Each row is a point. Examples show where two turns around zero, p and q, send a point. Where does a point land after both, in the order given? Backwards means that the second turn is done in reverse. Each puzzle has new turns, and all numbers are rounded.
In the rows, 128 means zero.

Turn p:
[154 123] -> [153 137]
[139 109] -> [147 117]
[ 91 152] -> [ 84 130]
Turn q:
[107 106] -> [ 98 128]
[147 161] -> [165 137]
[103 157] -> [132 166]
[151 102] -> [125  93]
[133 114] -> [121 115]
Where do these land?
p, then q: [117  96] -> [109 100]
p, then q backwards: [138 118] -> [140 136]
p, then q: [129 170] -> [140 168]

Turn p:
[151 151  86  98] -> [169 106 100 101]
[164 155 150 152] -> [101 156 104  96]
[140 104 101 133] -> [135 105 150 107]
[ 93 125 108 149] -> [151 145 162 139]
[108 128 133 115] -> [135 127 126 151]
[106 118 180 134] -> [ 89 145 130 167]
[134 114 137 115] -> [116 111 124 134]
Turn q:
[143 165 132 108] -> [105 121 101 101]
[148 138 119 136] -> [121 112 137 112]
[116  85 154 138] -> [162 161 146 141]
[125 173 119 132] -> [118  94  99 118]
[108  79 116 125] -> [133 152 156 167]
Where do these land?
p, then q: [ 91 142 150 132] -> [149  90 121 115]
p, then q backwards: [ 91 106 100 111] -> [110 107 114 172]
p, then q: [153 155 110 140] -> [ 88 134 118 120]
q, then p: [123 162 145 121] -> [157 105 134 119]
p, then q: [145  97 151 120] -> [146 141 128 165]
q, then p: [164 106 111 144] -> [ 95 127 111 159]

Turn p:
[155 110 151 113 164 149] -> [162 116 148 151 165 128]
[ 94  95 158  99 109 130] -> [ 97  83 126 143 138 161]
[141 114 102 162 131 160] -> [160 147  90 113 142 132]
[105 137  97 121 136 106] -> [128 135 127 136  83 134]
[164 124 112 172 101 121] -> [128 173 118  85 145 132]
[132 157 126 100 114 121] -> [120 110 150 112 108 109]
[105 159 151 129 140 109] -> [100 130 137 155 116 101]
Turn q:
[146 114 145 130 175  97] -> [114 181 115 113 150 116]
[102 143 139 101  94 109] -> [119 120 164 145  94 109]
[103 152 121 133 112 152] -> [120  93 146 127 118 149]
[164 140 134 151 136 141] -> [139 121 104  91 137 126]
[147 100 124  98 156 161] -> [115 139  73 149 124 142]
[125 117  84 150 127  88] -> [173 155 156 136 148 141]
[109 130 149 133  96 148] -> [116  87 139 136 125 113]
Where do these land?
q, then p: [145 125 138 152 136  97] -> [132 129 165 141 117 111]
q, then p: [127 127 134 147 170 151] -> [157 107 111 152 105 123]
q, then p: [105 144 147 122 112 148] -> [107 117 113 138 136 158]
p, then q backwards: [129 109 146 160 137  91] -> [103 113 121 115 170 110]
q, then p: [142 107 101  53 141 160] -> [128 150  67  70 107 119]
q, then p: [133 142 110 121 121 149] -> [138 116 116 107 139 140]
p, then q: [158 124 132 112  86 124] -> [ 91 140 111 153 105 120]
q, then p: [102 146 125 122 153  88] -> [101 108 130 142 136  85]
p, then q: [108 128 119 165  96 142] -> [141 135 144 150 107 169]
